Each row of a before or after table is a point. One or more steps were done to the points. Then noise was added and the rows were shuffled. The steps act on how far a point lies along the listed directions, d1 being the first. Name the steps. A step turns or swaps two directions, mirrors them in a line or flattens them onto one, adds a multiple of one to another, or multiplies one. Angles are multiples of 10 degrees, from the lower direction toward the higher: turns from -170 to 170, lines from 10 to 170 but not 90. Use the fewest steps. Two steps may share a direction if one is a turn and the other turns, adds or multiplies; they go together, in the order done. Otherwise the lowest direction goes first.
In the rows, zero is written as 128.

Directions:
(1): [141  75]
(2): [ 75 115]
Before:
[[ 99 179]
 [137 162]
 [125 148]
 [172 104]
 [ 68 129]
 [180 133]
 [162  74]
 [ 58 125]
 [179  92]]
After, 9 rows:
[[122  76]
 [ 83  78]
 [ 70 106]
 [159 113]
 [138 184]
 [ 95  89]
 [147 126]
 [184 148]
 [138 197]]
Steps: turn d1 and d2 by 100 degrees

Directions:
(1): [ 85  75 104 101]
(2): [120  90 164 184]
(3): [175  94 162  90]
(4): [ 85 151 182 103]
Before (9 x 4):
[[149 117 191  55]
 [169 117 127 116]
 [126 139 125 167]
 [124  97 156  83]
 [106 141 138 118]
 [120 105 156  79]
 [180 145  66 121]
 [101 140 202  31]
 [ 80 112 126 149]]
After, 9 rows:
[[ 82 125 142  45]
 [166  58  13 100]
 [191  70  77 100]
 [104 134 122 167]
 [122 120  95 137]
 [143 119 146 100]
 [149  79  89 108]
 [129 168 156 170]
 [151  70 101 109]]
Steps: add -1.5 times d2 to d1; mirror d3 and d4 in the line at 170 degrees

Directions:
(1): [129 186 132 211  86 120 130  94 137]
(2): [ 92 154  70 108 142  80 190 122 164]
(3): [134 114 142 157 209 131 158  69  94]
(4): [109 200 152  71 147 152  93  88 143]
(5): [130  72 146 110  90 102 120  54 172]
(6): [127 124  83 107  83 194 164  94  83]
Before, 14 rows:
[[114 131 127 124 130 140 146  93 125]
 [133 130 154 131 135 147 109  83 114]
 [127 133 145 144 160 113 113 109 136]
 [117 142 123 149 113 126 132  89 135]
 [130 136 122 155 123 125 141  95 128]
 [126 184 160 163 146 110 104 156 134]
 [136 123 151 140 141 136 108 110 137]
 [157  77 132 173 101 121 130 131 120]
 [139 131 140 144 132 145 128  96 113]
 [143 128 126 155  82 147 124 122 130]
 [135 141 125 127 122 153 124  90 112]
 [142 107 126 155 124 133 138  97 109]
 [141 139 141 117 107 159 115  99 118]
 [141 130 105 137 118 143 156 108 111]]
After, 14 rows:
[[122 158 144 119 179 132 107 118 125]
 [129 177 151 109 100 152  91  89 153]
 [137 137 123 122 116 135 139  81 132]
 [135 143 161  76 128 154  93  84 139]
 [ 98 195 153  80 149 139  94  65 156]
 [132 149 156 106 148 150 108  79 127]
 [156 110 143 210  94 111 125 121 131]
 [116 184 147 103 147 135 109  69 144]
 [126 143 172  88 163 146  88  83 126]
 [109 135 141 102 144 134 130  86 141]
 [137 131 142 149 130 127 120  80 127]
 [133 141 155 121 158 142 101 118 137]
 [124 150 146  83 141 151 102  70 132]
 [105 248 158  69 168 172  86 128 117]]
Steps: turn d1 and d4 by 60 degrees; multiply d4 by 3; turn d5 and d6 by -50 degrees

Directions:
(1): [187 142 120 149  71 103 173 197 102  78 158 103 163 134]
(2): [105  61 136 111 144  78 158 104 151 132 152 155 224 137]
Before, 10 rows:
[[120 106 133 138 132 125 135 130 141 136 126 131 147 124]
 [120 125 137 112 140 121 133 129 142 112 120 130 155 129]
 [ 77  62 142 102 165 107 117  89 157 151 125 135 183 136]
 [146  96 139 151 111  85 178 159 113  95 146 133 218 127]
 [105  97 107 133 150 145 132  95 143 148 116 143 120 131]
 [ 90 117 132 136 125 131 105  82 143 160 100 130 103 119]
 [ 94 101 127 115 171 137 126 111 148 162 131 124 137 130]
 [157 151 135 148 112 136 130 148 116 105 147 123 117 142]
 [185 141 124 147  89 131 152 176 110  87 122 107 127 131]
 [164 115 130 139  97  70 160 159 123  83 158 115 190 142]]
After:
[[156  90 135 134 107  54 171 150 131  84 169 126 226 144]
 [175 118 127 143  93 113 163 168 116  88 129 114 162 135]
 [153 139 134 145 115 128 133 145 118 104 151 128 132 145]
 [119 129 138 113 142 119 131 125 145 111 123 130 153 128]
 [120 107 132 135 132 122 133 128 141 136 126 130 141 125]
 [102 114 124 118 168 147 122 115 145 161 125 118 117 130]
 [112 107 104 136 144 154 128  97 138 148 112 137  99 131]
 [143  73 140 141 112  66 185 155 123  97 155 141 250 131]
 [100 131 130 140 123 145  96  90 138 157  93 125  80 117]
 [ 82  76 137 106 163 118 110  94 155 147 119 129 162 139]]
Steps: add 0.5 times d1 to d2

Directions:
(1): [107  75 132  95  86  43  68 130 127  50 124 179  91 126 142 131  90 111
 129 114  98 168 109 188]
(2): [121  93 166 210 176 120  82 117 133 139 195 149 142 148 138 127 205 118
 165  81 180 146  75 151]
(3): [114 121 112 109 122  83 183  62 139 186 143 221 144 165 168 148 163 110
 140 202 126  99 153 155]
Before, 14 rows:
[[140 183 121  97 131 207 196 121 113 167 104  75 154  95 115 148 112 149
  113 160 106  91 167  83]
 [146 142 123 107  93 141  74 195 114  41  97  63  94  81 122 117  49 135
  106  86 100 154 113 107]
 [123 103 123  89  98  82 114 128 123  96 105 144 118 132 129 142  87 142
  106 123 110 134 138 142]
 [112 103 118  98  92  98  90 147 128  80 105  98 123 105 105 134  82 136
  135 116  95 177 142 155]
 [134 139 119  92 113 139 163 111 113 138 108 139 131 115 148 123 102 126
   95 153 131 124 142 126]
 [141 180 139 159 174 249 144 167 132 184 113  44 169 118  89 112 157 151
  117 105 177  80 135  56]
 [138 184 118 173 155 210 204 112 133 208 138 100 176 124 141 122 174 147
  136 166 155 111 135  73]
 [126 101 129 109 118  97 115 141 111 107 122 152 116 125 138 132 138 130
  125 134 115 147 113 145]
 [105 103 118 111 110  77 111 112 135 105 110 201 130 150 141 147 130 123
  135 140 112 138 130 156]
 [113  98 136 124 113  93 126 100 112 122 131 160 126 135 146 136 124 137
  110 139 130 124 123 148]
 [132 124 106  98 101 112 142 130 121 113 130 122 121 123 120 119 102 133
  119 149 117 131 150 137]
 [110 109 129  89 100 105 107 128 146  94 127 146 121 104 127 126  76 126
  122 113 108 156 142 163]
 [120 115 149 133 116 107  69 158 108  85 130 108 116  99 114 124  94 124
  123  90 113 173 122 152]
 [112 124 132 105 105  83 107 109 138 111 117 159 105 118 135 133 115 132
  130 128 110 134 129 156]]
After:
[[128 104 143 143 139 123 122 106 114 128 151 159 135 128 161 122 146 118
  118 124 160 143 102 151]
 [103  84 138  68  77  79  29 175 127  19  92 141  95 113 117 120  61 117
  112  88 101 152 112 172]
 [128 159 135 152 149 149 145 101 141 176 134 123 135 127 125 129 161 141
  141 130 146 109 134 120]
 [132 118 131 154 136 123 128 123 121 138 172 122 140 135 119 118 154 132
  141 125 154 133 120 138]
 [125 124 135 142 135 137 158 102 112 160 129 132 144 133 139 134 140 144
  109 148 145 101 134 117]
 [137 162 144 158 151 174 119 156 110 152 129  58 148  98 106 123 122 140
  122 106 138 139 144 100]
 [128 132 138 174 156 170 120 133 132 161 143  66 165 116  95 131 165 143
  158 100 152 152 130 114]
 [134 124 139 168 160 146 133 121 129 168 151 115 157 147 125 140 166 147
  131 107 162 109 117 100]
 [103  92 114  84  65  53 100 120 130  62 114 192 103 116 161 123  87 116
  130 147  84 180 112 182]
 [140 132 128 133 143 154 151 137 114 155 125 118 136 129 129 132 165 141
  126 141 135 123 123 110]
 [125 141 148 156 159 178 140 119 149 173 163 108 162 118 124 126 146 137
  141 101 163 130 131 124]
 [126 151 117 148 150 154 163 109 138 177 117 152 163 155 128 143 171 136
  137 149 142 104 143 100]
 [102  71 164 129 117  79  64 113 117  61 162 167 109 114 143 150 135 116
  152  92 117 167  88 197]
 [153 144 151 198 162 186  76 183 124 101 158  47 129  99 124 117 138 138
  138  54 161 145  81  90]]
Steps: turn d1 and d2 by 170 degrees
